Every row gives one point. Before rounding, the points of a table are all equally far from one centre. They may lie mostly on one side of it. Write the centre, to within rounding.

Points:
[[-0.20 -0.88 -0.49]
 [-0.28 -2.71  0.40]
 [ 0.40 -2.18 -0.46]
 [-1.10 -0.54  1.24]
 [ 2.10 -2.31  0.75]
 [ 2.14 -1.27  0.07]]
Centre: [ 0.62 -1.25  1.14]

Points:
[[-0.47  1.28 -0.55  3.56  1.51  0.73  1.16 -1.84 -0.26]
 [-0.41  1.09  0.21  3.18  1.06  1.13 -0.79 -0.69 -1.11]
 [ 0.55 -0.35 -0.37  1.61  0.50  1.92 -1.77  0.43 -1.65]
 [ 0.63  0.42  0.98  2.84  0.74  0.73 -0.54  0.73 -1.17]
 [ 0.59  1.63  0.26  0.99  1.60  1.28 -0.35  0.31 -1.60]
 [ 0.21  0.59 -0.57  3.47  1.74  1.97 -1.10 -0.48  0.09]
 [-0.26  0.73 -1.32  2.11  3.07 -0.63 -0.61  0.16 -0.54]
 [ 0.57  0.36  0.85  2.10  2.98  1.97 -0.51 -1.84 -1.19]
 [ 0.06 -0.90 -0.92  2.92  0.33  0.98 -0.65  1.30 -1.02]
 [ 0.62  0.17 -0.94  3.31  1.50  1.60 -1.91 -1.13 -0.41]
 [-0.96  1.97 -0.29  2.41  1.01  1.21  0.22 -0.49 -0.51]
 [-0.36  0.19  0.58  1.65  0.67  2.25 -0.81 -1.11 -2.13]
 [ 0.00  1.01  0.73  0.97  0.54  1.02 -0.71  1.25 -0.81]
 [ 0.11  0.28 -0.15  3.14  1.68  2.58  0.75 -1.03 -1.29]
 [ 1.26 -0.35 -1.33  2.08  1.10  1.71 -0.27  0.19 -2.42]
 [-0.35  0.54 -2.01  1.90 -0.08 -0.50 -0.10  0.25 -1.64]]
Centre: [ 0.54 -0.85 -0.46  0.96  1.01  0.43  0.35 -1.20  0.28]

Points (24 x 18):
[[-0.71  1.46 -0.52  1.72  0.66  0.89  1.59  0.36  1.03 -3.30  0.41 -1.30
   1.88 -0.06 -0.34 -1.61  1.01  0.51]
 [-1.69  3.03  0.07  0.05 -1.74  0.68  0.48 -0.15  2.04 -0.79  0.03 -0.65
   1.44  1.28 -0.72 -1.64  0.17 -1.06]
 [-1.74  2.37  0.18 -0.05  0.34  2.56  1.39 -2.95  1.25 -1.67  0.62 -0.40
   0.78  1.01  0.28 -1.44 -0.02 -1.41]
 [-1.85  1.37 -1.08  1.50  0.32  0.17  1.68 -0.44  2.20 -1.75  0.64 -2.93
   1.65  1.05 -0.99 -0.91  0.93  1.04]
 [-0.20  2.05 -1.16  1.04  2.00  1.85  3.20  0.54  0.94 -0.79  0.80 -1.34
   1.37  1.42  1.05 -0.73  0.70  0.83]
 [ 0.02  2.47  0.47 -1.63 -0.34 -0.50  1.67 -0.77  1.33 -0.16  2.27 -0.92
   0.72 -0.47  0.69 -1.60  0.27 -1.55]
 [-2.51  1.80 -1.44 -0.18  1.66  1.66  1.37 -0.59  1.93 -2.18  0.46 -1.98
   2.82 -0.07 -1.30 -0.94 -0.73  0.64]
 [-1.50  2.63  0.16 -0.53  0.19  1.62  0.10  0.95  1.70 -2.50  0.49 -1.04
   1.09 -0.86 -1.47 -0.14  1.30 -0.42]
 [-1.04  2.32 -0.80  0.90  0.95  0.04  1.22 -0.33  0.40 -3.38  1.61 -0.96
   0.63  0.56 -0.38 -1.69  0.47  1.41]
 [-2.07  1.12  0.24  1.39  0.14  1.42  2.22 -0.88  0.36 -0.96 -0.64 -1.63
   1.82  0.59 -1.70 -1.66 -0.38  0.81]
 [-0.74  1.66  0.07 -0.47 -0.09  0.91  0.58 -0.20  1.66 -1.70  1.98  0.38
   2.95  0.07 -1.85  0.00  0.09 -0.22]
 [-0.88  2.43 -0.21  0.13  0.63  1.65  1.47  0.23  1.80 -1.20  0.51  0.13
   3.81  0.67 -0.67 -1.17  0.63 -0.61]
 [ 0.38  3.25 -0.11 -1.77 -0.35 -1.43  0.68 -0.09  0.34 -1.44  2.19 -1.06
   1.36 -0.47  0.57  0.51  0.83  0.93]
 [-0.66  2.59 -1.27 -0.74  0.85  1.02  2.15 -0.46  0.87  0.96  0.47 -1.36
   2.71 -0.41 -1.19 -1.18  1.56  0.69]
 [ 0.61  2.88 -0.41  0.42  2.44 -0.73  2.19 -1.79  0.21 -1.50 -1.57 -1.29
   2.53 -0.45 -1.64 -1.61  0.42  0.22]
 [-1.36  3.17 -0.75  1.13  1.59  0.19  1.15 -0.15  0.75 -1.29  1.02 -1.65
   1.10  0.11 -0.34 -1.90  0.83 -1.68]
 [ 0.54  3.54 -1.04 -0.96  1.46  1.28  0.03  0.08  1.76 -0.57  2.44 -0.88
   1.16  0.02  0.14 -0.69 -1.93 -0.96]
 [-0.32  1.20 -0.11  0.14  1.02  1.35  1.82  0.35  1.71 -1.85  1.69 -1.02
   3.16  1.72 -0.12 -1.80  0.57  0.82]
 [-0.67  2.28  0.46 -0.05  0.56  1.21  0.10  1.32  0.59 -0.79  1.98 -0.29
   2.24 -0.22 -0.56 -1.66  0.38  0.61]
 [ 0.03  2.31 -0.18  0.68  0.07 -0.85  0.15 -0.82  0.36 -2.60  1.79 -0.89
   1.01 -0.24  0.07 -2.23  1.24 -0.36]
 [-0.84  1.88 -0.27 -0.39 -0.10  0.28  1.54 -2.37 -1.56 -2.15  1.12 -0.75
   0.66  0.30 -0.31 -1.49 -0.44 -1.00]
 [-1.20  2.72 -1.45  0.18  0.58 -0.58 -1.06 -0.06  1.52 -0.73  1.85 -1.32
   2.92  0.74  0.36 -1.41  1.00  0.61]
 [-0.69  1.24 -0.60  0.50  0.03  2.19 -0.01 -1.22  2.22 -1.01 -0.19 -0.77
   2.61  1.76  1.64 -2.60  0.93  1.58]
 [-1.65  1.72 -0.44 -0.57 -0.22  1.44 -0.03 -0.22  1.74 -2.65  1.41  0.09
   2.35  0.26 -0.05 -1.04  1.63  0.96]]
Centre: [-0.04  1.28 -0.22 -0.70  1.16  0.20  0.37 -1.01  1.34 -0.84 -0.72 -1.11
  0.89  0.49  0.44 -0.07 -0.33  0.37]

Points, 30 rows:
[[ 2.40 -1.89 -0.43 -0.63  0.95 -2.52 -2.46 -2.14 -1.36  0.42 -0.06 -0.56
  -0.08  1.37 -1.65 -0.05 -0.84  0.42  1.07 -1.02 -3.21  0.08  1.53  0.61]
 [ 1.74 -2.22  0.66 -1.29  1.52 -1.01 -1.67 -2.72 -1.82  0.35  0.33  1.93
  -0.21  0.83 -0.25  0.09 -1.28  0.79  1.94 -0.36 -1.68 -0.42  1.54  0.20]
 [ 1.63 -1.37 -0.40 -1.79  0.10 -0.81 -1.03 -2.51 -1.84  0.58 -0.57 -0.53
  -1.12  0.65 -1.38  1.02 -1.36  0.63  0.32 -0.50 -2.14  0.46  0.84 -1.91]
 [ 1.64 -1.51 -0.38 -0.10  1.01 -2.10 -2.85 -2.41 -1.88 -0.34 -0.92 -0.25
  -0.34  1.10 -0.72  1.38 -0.68  0.95  1.22 -0.96 -2.07 -0.38  0.98  0.03]
 [ 2.00 -1.04 -0.86 -1.34  0.13 -0.85 -0.52 -2.66 -1.50  0.04  0.30  2.09
  -0.72  1.82  0.04  0.74 -0.21  1.04  2.40 -0.81 -2.98  1.25  0.51  0.16]
 [ 2.35 -0.60 -0.70 -0.56  0.17 -1.20 -2.04 -1.62 -1.40  0.11  0.36 -0.28
  -1.76  2.05 -0.32  0.95 -1.25  1.32  2.97 -0.84 -2.17 -0.60  1.45 -0.41]
 [ 1.24 -1.26 -0.71 -1.39  1.61 -1.07 -2.83 -1.06 -0.97 -1.21  0.81  0.52
  -0.52  2.16  0.10 -0.04  0.28  0.58  1.04 -0.99 -1.87 -1.35  1.16 -0.92]
 [ 1.95 -1.32  0.64 -0.94  0.45 -1.32 -2.07 -1.55 -1.12 -0.34 -0.04  0.76
  -0.84  0.96 -0.28  0.71 -0.42  2.51  1.22 -0.74 -3.46 -0.81  0.86  0.06]
 [ 1.92 -1.40 -0.25 -1.61  1.91 -1.03 -1.78 -1.98 -0.75 -0.07  0.76 -0.60
  -0.17  1.18 -0.14  1.24 -0.17  2.11  1.38 -0.12 -1.74  0.79  0.38  0.35]
 [ 1.61 -2.05  0.11 -0.56  0.82  0.12 -1.99 -2.35 -1.29 -0.32 -0.23  1.43
  -0.97 -0.86  0.42  0.37 -0.67  1.90  3.02 -0.23 -2.36 -0.44  1.16 -0.38]
 [ 1.26 -0.77 -0.60 -0.41  0.74 -2.08 -1.57 -1.39 -1.63  0.59 -0.70  1.75
  -0.84  1.19 -0.52  0.79  1.21  1.61  2.65  0.25 -2.49  0.59  0.86  0.34]
 [ 1.12 -1.81  0.31 -1.49  1.14 -1.07 -1.26 -1.51 -2.12 -0.24  0.57  0.15
   0.13  0.85 -2.58  0.75 -1.21  1.48  1.92 -0.82 -2.88  0.25  1.42  1.06]
 [ 2.62 -1.76 -0.96 -0.85  1.03 -2.75 -1.46 -2.34 -1.09  0.80  0.19 -0.54
  -0.46  0.37 -0.49  0.11 -1.12  0.37  1.43 -1.30 -3.41 -0.49  1.61 -0.54]
 [ 1.16 -0.80  0.16 -0.90  1.23 -1.18 -2.14 -2.73 -0.91  1.32 -0.29  0.09
  -0.94  1.17 -1.60  0.75 -0.31 -0.38  2.30 -0.02 -2.58 -0.32  1.29 -1.24]
 [ 1.01 -0.76  0.08 -2.00  0.94 -0.95 -2.76 -1.91 -0.82  0.09  1.08  0.59
  -0.05  0.16 -0.34  0.77  0.22  1.19  1.80 -0.56 -2.78  0.04  1.44 -0.73]
 [ 2.03 -0.50  0.25 -0.84  0.79 -1.77 -1.04 -1.75 -1.23  0.27  1.20  0.70
  -0.40  0.18 -0.87  0.90 -1.43  0.69  2.90 -0.49 -2.50  0.82  2.22 -0.75]
 [ 2.29 -1.01 -0.81 -1.94  0.60 -0.27 -1.63 -3.28 -0.72 -0.60 -0.97  0.33
  -0.65  1.29  0.27  0.29 -0.50  0.59  2.16 -1.23 -2.63  0.19  2.27  0.15]
 [ 1.47 -1.45 -1.17 -0.35  0.99  0.13 -2.30 -2.32 -1.87  2.03  0.68 -0.01
  -1.13  0.23 -0.37  0.34  0.28  0.31  2.45 -1.64 -1.95  0.31  1.53 -0.05]
 [ 1.87 -0.41 -0.82 -0.91  2.34 -2.45 -1.61 -2.79 -0.99 -0.24 -0.40 -0.05
  -0.45  0.56 -0.69  1.27 -1.62  0.12  1.95  0.65 -2.68 -0.31 -0.21  0.31]
 [ 2.31 -0.49 -0.61 -0.47  1.01 -2.02 -1.44 -1.61 -1.55  1.14  0.32  0.97
  -0.37  1.45 -0.70  1.18 -0.16  1.12  2.45 -0.44 -2.41  1.43 -0.48  0.01]
 [ 2.06 -2.04  0.17 -1.96  0.45 -1.56 -0.63 -1.52 -1.33  0.58  0.25  0.32
  -0.11  1.37 -1.66  1.41 -0.79  1.02  1.19 -0.25 -2.52 -0.90  2.00 -0.26]
 [ 1.06 -1.33  0.55 -1.04 -1.18 -1.55 -1.43 -0.54 -1.46 -1.28  0.67  0.50
  -1.33 -1.04 -1.04 -0.14 -0.44  0.43  2.22 -0.08 -3.17  0.56  1.16 -1.34]
 [ 1.07 -0.81  0.64 -0.15  1.99 -0.77 -1.75 -2.30 -1.07  0.54 -0.30  0.34
  -0.80  0.47  0.63  0.22 -0.84  2.06  1.95  0.11 -3.44 -0.09  1.25  0.41]
 [ 2.09 -0.87 -1.59 -1.19  1.55 -0.24 -1.96 -2.66 -0.51  0.37  0.58  0.24
  -1.04  0.90 -0.80  1.91 -0.66  0.66  2.88 -0.71 -2.82 -0.07  0.36 -0.08]
 [ 2.22 -1.60 -0.97 -2.26  0.45 -1.52 -1.56 -2.11 -1.94 -0.09 -0.19  1.57
  -0.82  1.02 -0.96  1.07 -1.47  0.70  2.59  1.06 -2.27 -0.01  0.65  0.61]
 [-0.15 -1.45 -1.31 -1.07  1.74 -1.21 -2.02 -1.77 -0.17  0.18  0.47  0.61
  -1.04  0.77 -1.06  1.53 -1.77  0.87  2.86 -1.53 -2.74 -0.09  1.08 -0.42]
 [ 2.46 -0.03 -0.76 -0.70  0.01 -1.21 -2.29 -2.32 -1.86  0.71  0.38  0.56
   0.07  1.01 -1.45  0.36 -0.69  0.63  3.18  0.24 -3.41 -0.14  1.73  0.33]
 [ 1.01 -2.00 -1.01 -1.41  0.06 -1.77 -1.35 -1.90 -1.50  0.49  1.96 -0.03
  -0.48  2.02 -0.69  0.31 -0.77  0.84  2.15 -0.17 -0.93  0.65  2.36  0.42]
 [ 1.29 -0.64 -0.28 -0.54  1.43 -0.89 -2.51 -1.81 -0.32 -0.85  0.14 -0.16
  -1.29  1.89 -0.56  1.58 -0.02  0.78  2.52 -1.23 -2.27  0.32  0.76 -0.18]
 [ 2.59 -1.68  0.46 -1.41  0.12 -1.21 -1.21 -2.20 -1.64  0.89  0.09  0.72
  -0.87  0.15 -0.82  1.11  0.40  1.58  1.84 -0.37 -1.84 -0.28  1.74  0.50]]
Centre: [ 0.97 -0.75 -1.43 -0.06  0.03 -0.40 -0.55 -0.97 -0.15 -0.09 -0.22  0.39
 -0.15  0.21 -0.90 -0.93 -0.92  0.23  1.22 -0.21 -1.49 -0.35  0.36  0.53]

Points:
[[-1.06 -0.69 -0.01  2.94 -0.18  1.82 -0.18 -1.52  1.42 -0.39 -0.70  1.03
  -0.56 -1.58  0.42 -0.30 -0.23  1.15 -0.49 -2.87  0.59  1.21  0.24 -3.00]
 [-1.30 -0.10  0.07  3.01 -1.07  1.25 -0.95 -0.50  1.26 -0.65  0.24  1.63
  -0.44 -2.98  0.49 -0.26  0.15  1.32 -0.79  0.11  0.50  0.75  0.13 -3.57]
 [-0.50 -0.25 -0.82  2.60 -0.02  2.25 -0.43 -0.71  2.08 -1.88  0.22  1.27
   0.06 -1.81  1.16 -0.85  0.54 -1.18 -0.29 -0.39  0.93  0.57 -0.37 -3.15]
 [ 0.37 -0.10 -0.01  1.55 -1.91  0.92  1.37  0.94  2.55 -0.97  0.11  1.06
   0.02 -2.83 -0.41  0.42 -0.36 -0.74 -0.18 -2.16  1.05  0.99 -0.25 -1.65]
 [-1.51 -0.26 -0.02  2.05  0.10  1.48  1.37 -1.42  1.72 -0.34 -0.28  1.63
   0.70 -0.35  1.43 -0.44 -1.39 -1.17 -1.48 -1.51  0.75  1.00 -0.97 -2.16]
 [ 0.33 -1.14 -1.13  2.06 -1.41  1.23  0.63 -1.21  2.06 -2.10  0.04  1.35
   0.15 -1.29  1.28 -1.27 -0.15  0.24 -0.95 -1.48  0.64 -1.13  2.06 -3.01]
 [ 0.00 -0.70 -0.73  2.11 -0.53  2.48 -0.30 -0.95  2.16 -2.25  1.01  0.62
  -2.03 -1.71  1.30 -0.59 -0.34 -0.17 -1.17 -1.10  1.33  0.00  1.12 -2.13]
 [ 0.53  0.44 -0.07  2.15 -0.66  0.08 -0.62 -0.73  2.88 -1.11 -0.18  1.72
   0.30 -2.86  0.24 -0.49 -1.11  2.07 -0.98 -2.41  0.51  0.10  0.23 -4.00]
 [-1.16 -0.48 -0.22  3.08  0.22  2.40 -0.26 -0.96  2.72 -1.39  0.07  0.36
  -1.33  0.58  0.15 -0.27 -0.87  0.50 -2.01 -0.62  0.16 -0.16  0.23 -3.04]
 [-0.46 -0.44 -0.51  1.02  0.33  1.46  2.38 -1.03  0.84 -2.08 -0.16 -0.18
  -0.83 -0.94  0.68 -1.02 -1.26  0.94 -0.10 -1.16  1.60 -0.27  1.98 -1.35]
 [-0.45  0.89 -0.02  2.06 -0.49  2.45 -0.24 -0.24  1.91 -2.49  0.33  1.26
   0.17 -3.30  0.37 -1.00 -2.07  1.39 -1.95 -2.23  0.45  0.29  0.45 -3.10]
 [-0.75 -0.14 -1.00  2.53 -1.44  0.79 -0.02 -1.11  2.51 -1.09 -0.84  1.29
  -0.74 -0.73 -0.09 -1.10 -1.21  0.74  0.12 -0.32  1.57  1.15  0.12 -2.52]
 [-0.26 -1.15 -0.44  0.29 -0.82  1.20  0.23 -0.52  2.49 -0.94  0.06  1.34
  -1.39 -1.83 -0.11 -0.90 -2.00  0.93 -0.90 -1.25  2.82 -0.28  0.64 -3.14]
 [-0.08  0.01 -1.25  2.27 -0.55  1.76  0.86 -0.24  1.70 -1.18 -0.89  0.72
  -1.51 -0.65  0.14 -0.65 -2.45 -0.31 -1.49 -0.99  0.84  0.65  0.94 -1.64]
 [-0.09  0.19  0.40  2.84 -1.52  3.18  1.04 -0.86  0.78 -0.97 -0.64  0.11
  -0.68 -1.69  0.16 -1.82 -1.53 -0.31 -0.56 -1.34  0.71  0.16 -0.25 -3.11]
 [-0.99 -0.32 -0.68  2.47 -1.19  2.49 -0.02  0.27  0.81 -2.40  0.38  0.44
  -1.61 -0.87  0.78 -0.72 -0.40  1.28 -2.62 -1.05  1.89 -0.93  1.05 -1.91]
 [ 0.36  0.11 -0.63  1.69 -2.05  2.46 -0.04 -0.29  1.67 -1.39  1.23 -0.49
  -0.59 -3.04 -0.29 -1.43 -1.36  0.23 -1.04  0.19  0.05  2.05  0.03 -2.68]
 [-1.10  0.05 -1.18  1.72 -1.11  2.38  0.54 -0.61  1.38 -0.65  0.29  0.45
  -0.81 -1.50  0.98 -0.58 -0.82 -0.52 -0.82 -1.70 -0.45 -0.20  1.38 -3.54]
 [-1.41 -0.57  0.08  2.24 -0.79  0.81 -0.11 -1.59  2.42 -1.63 -0.24  1.40
  -0.06 -1.80  0.75  0.61 -1.86  0.21 -0.53 -0.06  0.68 -0.80  1.76 -2.59]
 [ 0.54 -1.01  0.12  2.46 -0.46  2.33  0.86  0.03  1.19 -0.09 -1.28  1.61
  -0.50 -0.88  0.17  0.04 -1.99  0.48 -0.66 -2.56  0.85 -1.19  1.19 -1.64]
 [-0.85 -0.98  0.46  1.44 -0.75  0.94 -0.28 -0.02  2.17 -1.48  0.97  0.86
  -1.28 -2.03  0.74 -0.58 -0.72  0.32 -0.23 -2.68  0.08  0.24  0.67 -2.58]
 [-0.48 -0.49 -0.56  2.07 -1.53  2.39  0.91 -0.96  1.76 -1.39  0.94  1.50
  -0.18 -1.27  1.32  0.04 -0.19 -0.08 -0.90 -1.73  0.19 -0.18  1.22 -3.31]
 [ 0.44 -0.45 -0.14  2.22 -1.60  0.84  0.38  0.42  2.31 -0.01 -1.87  0.81
  -0.12 -2.18  0.79 -1.46 -0.97 -0.46 -1.36 -0.72 -0.05  1.41  1.08 -2.32]
 [-0.02 -0.55 -0.11  3.05 -0.38  2.28  0.34 -2.35  1.76 -1.60  0.03  0.64
   0.26 -2.86  1.06 -0.55 -1.60  1.83  0.07 -1.82  0.64  0.52  0.69 -2.67]
 [-1.21  0.53 -1.02  2.41 -1.54  1.23  0.09 -0.25  2.63 -0.72  0.47  1.26
  -0.21 -2.48  2.77 -0.80 -0.47  0.65 -1.49 -0.83  1.37  0.07  0.58 -2.65]
 [-0.05  0.11 -1.18  2.42 -2.22  2.36  0.50  0.66  1.10 -1.21  0.55  0.75
   0.44 -0.28  0.69 -0.45 -0.74  0.37 -0.93 -0.85 -0.04  0.43 -0.39 -3.35]
 [ 0.36  0.20 -0.78  1.27 -0.14  2.41  0.19  0.73  1.80 -1.93 -0.19  0.80
  -1.21 -0.90  0.24 -1.35  0.58  1.00  0.15 -1.88  0.34  0.78 -0.30 -3.09]
 [ 0.25 -0.45  1.12  1.56  0.21  2.30 -0.50 -0.25  1.14 -1.64 -2.10  0.26
  -0.30 -2.11  1.41 -1.45 -1.60  1.11 -1.36 -1.56  0.42 -0.26  1.03 -3.35]
 [-0.13  0.26 -1.17  2.92 -0.07  1.94  1.09 -0.22  2.63  0.55  0.14  2.23
   0.70 -1.26  1.27 -0.83 -0.84 -0.12 -0.20 -1.45  0.42  1.27 -0.28 -1.66]]
Centre: [ 0.33  0.47 -0.01  0.55 -0.27  1.52 -0.22 -1.42  1.79 -0.02  0.07 -0.21
  1.02 -1.78 -0.50 -0.77  0.20  1.12 -2.02 -0.56  0.51 -1.11 -0.47 -0.59]
